Every row gives one point. Any point is a mix of the corners, with weights that add up to 1. It lies inside the corners' shape when no weight is negative. Is each point inside? If not, which corners have a negative weight?

Corners:
(1): [43  1]
(2): [21 36]
(3): [-63 -21]
Points:
[-43   2] -> outside (1)
[-23   3] -> inside
[53 20] -> outside (3)
[63 53] -> outside (3)
[50 18] -> outside (3)
[-18   4] -> inside
[-48 -16] -> inside
[43 45] -> outside (3)

Corners:
(1): [ 13  13  20  29  -2 -43  15 -55  61]
(2): [-26 -63  24  19  -1   6 -38  50 -13]
(3): [-36  17  -5  31 -30  10  41 -43 -17]
(4): [ 33   6 -42  13  29  22  -2  34 -14]
(5): [-13  -4  10  23 -12  33 -24  18  34]
(6): [-22  43  10 -48   5 -16  36   4  34]
(7): [-31 -34 -60  -9 -10  76   7 -27  -9]
(8): [ 14 -14  24 -18 -45  43 -55  21  -9]
(9): [ -9  -2   7  -6 -44  16  41  52 -21]
(10): [ 36  -8  37  12  31  59 -19  -7  26]
Points:
[ 3  7  8 -3  4 17  4 -2 21] -> inside
[ 12   1 -22 -14  -7  47  -1   9  10] -> outside (2, 3)
[  3 -14   5  -2  -4  22 -20   7   3] -> outside (5, 9)
[-10  -3   9  -3  -5   2   6  11  14] -> inside
[  7 -13  22  11  -4  13 -20  19   6] -> outside (7)
[ 17 -48  -8  24  14 121 -66 -11 -23] -> outside (1, 6, 9)

Corners:
(1): [ 43  15  -9  18 -15  43  19 -12  31 -34  36  32  51 -18  15  42   9  27
 -17 -15]
(2): [ 28  22  76  32 -23 -49  13 -31 -37  72   2 -48   5  23 -16  21  36  19
 -18  44]
(3): [ 37  13 -25 -25 -26   9   2  25 -25 -69  45 -19  10 -27  19  43 -15  19
  25  21]
(4): [-60  10  -7 -68  -3  80   5   0 -26  27 -23  14  17 -46   1  28 -15 -54
  35  28]
(5): [ -4  -7 -19 -24 -84  35  11  10  37 -38   9   5   0 -14 -26  14  10  77
  16  32]
(6): [ 36   7   0 -27 -45   1  42 -15  32 -60 -13  28  -7 -31 -14  42 -46  19
 -49  -4]
(7): [  -6   10  -54 -121    0   56    1   13  -23   58  -23  -35   46    9
   28  -14  -12  -19   12    7]
(8): [-23  35 -68 -83 -15  30 -33 -46 -63  16 -31  14  25 -20  30  13  19 -20
  14  30]
(9): [  8 -20   5  51  47 -30  21 -39 -27  48   1   8 -26  62 -34  20   4  22
  -6  12]
(10): [ 17 -38  30 -11  -5 -41 -15 -23   8  65  -3  22 -40  42  46  33  32 -15
  -8  16]
(11): [ 32  27  -9 -12   7   4   6 -27  48 -32  32  -3  10 -18  -2  69 -22  71
  13  46]
(12): [  3  -4  -1   5  -2 -13  39   3  44 -57  35  38  10  -4  -1 -27  18  11
 -11  55]
(13): [-20  42   3 -42  -5   9   6  16  -1 -37  39  27  15 -37  26  24   1  61
 -44 -16]
(14): [ -4 -42  55  30  18 -12 -54  -4  18  15 -28 -15 -21  18  -9 -19   0   6
 -50  31]
(15): [ -8  61 -45 -64  -5  36 -33 -37 -24  62  22  12 -16 -20   9 -27 -46 -41
   8   6]
(16): [ 23 -15  -1  32  33 -27  25 -19   3  52 -30 -38 -66 -12 -13   7  47  12
 -35  34]
(17): [  3 -16  40  45   8 -53   8 -63  27  -5 -11 -46 -32  41 -22  -4  51  21
  17 -16]
(18): [ 12  42  -9 -81  -2  31  -5  19 -35  48 -45  42   4 -38  34 -19 -20 -16
  56   8]
(19): [-17 -16  21  76   2 -49   8 -25  -5  51 -27 -41  -1  18  43   5   3  11
   2   6]
(20): [  5  44 -25   0 -31 -30   1  53  68 -65  34  19  23  -3 -31  46  -3  29
 -30  -6]
(21): [ -4 -26 -36 -86 -17   7 -15 -11 -36  58   5  21  49 -70  -6   8 -15 -42
  34  15]
Points:
[ -3   7  -4 -16  -5  -1  -4  -8  -2  19   3   0   4  -3   5  13  11   4
   5  19] -> outside (6)
[  5   2   1 -19   2   1  -1 -17   0  25  -8   2  -4   4  -4   8   7   6
 -10  17] -> outside (3, 19)
[  6   5 -10 -10 -13   3   3 -14  10  -2  13  -3   7  -2  -1  19   3  14
  -8  14] -> outside (18)
[  1  11  -3 -29 -16   5  -2 -10  -4   1   9  10  11  -8  12  20   0  12
   0  12] -> outside (16)
[  8  26 -20 -43 -16  16  14 -17  -3 -14  17  29   2 -27  -9  36  -2   6
   9  15] -> outside (7, 14, 19)
[ -1   8  -4 -21  -6  10 -12 -12  -9  13 -12  -7   6 -13  -2  13  -5   6
  -1  10] -> outside (10, 12)
[  5   4  -2  -5  -6  -5   4 -18   7   3  11  -6   5   1   0  24   3  18
 -14  19] -> outside (18)
[ 12  20  -1 -13  -6   3   1  -5  -2  13  -7 -15  -6   3   7  25   2  19
  -6   7] -> outside (12, 21)

Corners:
(1): [ 22 -85 -49   0  26 -12  45   1   7  17  22 -46  62  18 -25 -53 -39   6
  13  36]
(2): [-29  55  34  71  62  23 -39   1  35  55  78   0 -68 -32  43  87  88 -21
  45  78]
(3): [ 42 -10 -31 -29  46 -14  -4 -30 -31   8   9  30  84 -31  56 -16 -68  20
  49  52]
(4): [  8 -57 -41 -51   3   3   6 -30   7 -14  -7  30  88 -70 -57 -55 -28 -37
  64  54]
(5): [ -9 -53 -27   4  19 -74 -46 -41  32  12 -38 -23  61   4 -34 -47   3 -12
  23 -20]
(6): [  7 -34  -1 -34   3  50 -13   1   3   2 -22  29 -16   2  51   3  61 -22
  85  56]
(7): [  2   3 -76 -44  -9   3  25  -3 -42  44 -29  55 106  28 -17 -69  -4 -20
  -5 -43]
(8): [-62  46  33  20  24  15 -49  16  36 -35  43 -69  23 -20  61  -7  64 -69
 -17  51]
(9): [-33 -39 -93 -22 -49 -32 -15  -4  38  19 -29  22  53   5  26 -22 -55  42
 -11   6]
(10): [ 26 -30 -14  33 114  27  -9 -43 -22  21 -22  30  25 -43  -6 -30  15  25
   5  38]
(11): [-24  27 -47 -77  -3 -86   3  -6 -34  20 -51 -37  -9   5 -47  -3   2 -16
   7 -21]
(12): [-38 -53  16 -17  39  35 -50  12 -42   6  33 -16   4 -62  31  34  -7 -19
  13   7]
(13): [-88  31  43  25  76  46 -80  10  23 -70  27 -11 -13  20  10  67  42 -62
  -4  47]
(14): [ 15 -49  -3 -17  -7   7  -3  74  13   4 -53  22  39 -13 -10 -26 -24  19
  48  25]
(15): [-68  17 -22  25  33  20 -31  11  10 -19  38  35 -16 -71  39 121  98 -50
   2  35]
(16): [-45 -28  24 -87 -33 -31  67  -8  26  53 -38 -30  39  12 -12   4  28  -1
 -29   1]
(17): [-30  43 -40 -64 -64 -18 -27 -32  46 -32  -1 -25  28  54  -4  54  57 -17
 -76 -47]
(18): [-45 -15  61 -27  21 -15 -74  12  -2 -37  79  33 -24 -31  18  -1  66  14
  12  70]
(19): [ 18 -25 -22  46 -35   8  11 -11 -43   2 -56 -22  60 -33  20 -69 -24 -10
  45  55]
(20): [-52  64  13 -43 -37 -61  76  18  64  -7 -19  -4 -24  -6 -44  -8  -1 -20
  27 -71]
(21): [-15  24 -15 -47 -43 -81  12 -44  50  10  14 -15 -78  56 -30  45   3 -79
 -60 -20]
Points:
[-24  -2 -12 -17  -7 -21 -24  -2  24 -18   8  -9   7  -4   2   9  21 -19
  17  32] -> outside (7, 10, 12, 16)
[-24  -2   2 -27   1 -25  14   5   8  18  -2 -18 -25  10  -9  -2   3 -24
   1   9] -> outside (3, 4, 5, 15, 17)
[-49  18   2   5  13 -24   9  13  27   9  -7 -20  -3  -6  -8  12  13 -24
   0  -8] -> outside (3, 4, 6, 17, 18)
[-22   1  -2 -12   7  -7 -30   5   7 -10   3  11   8 -15   8   6  19 -13
  18  22] -> outside (1, 16)
[-28   5  -8  -6  31 -13 -10 -22  33  10  32  20  -4   8  11  34  39  -8
  -7  20] -> outside (4, 8, 11, 12, 14, 19)
[-21 -15  -4 -11  21  13   0  15  -3   3  -3   9  32 -32   9 -13   8 -11
  38  36] -> outside (5, 17, 21)
[-15  -3  -7  -8  28  -6 -14  -9   1  12   4   6  12 -14   2   0  24  -8
  12  25] -> inside
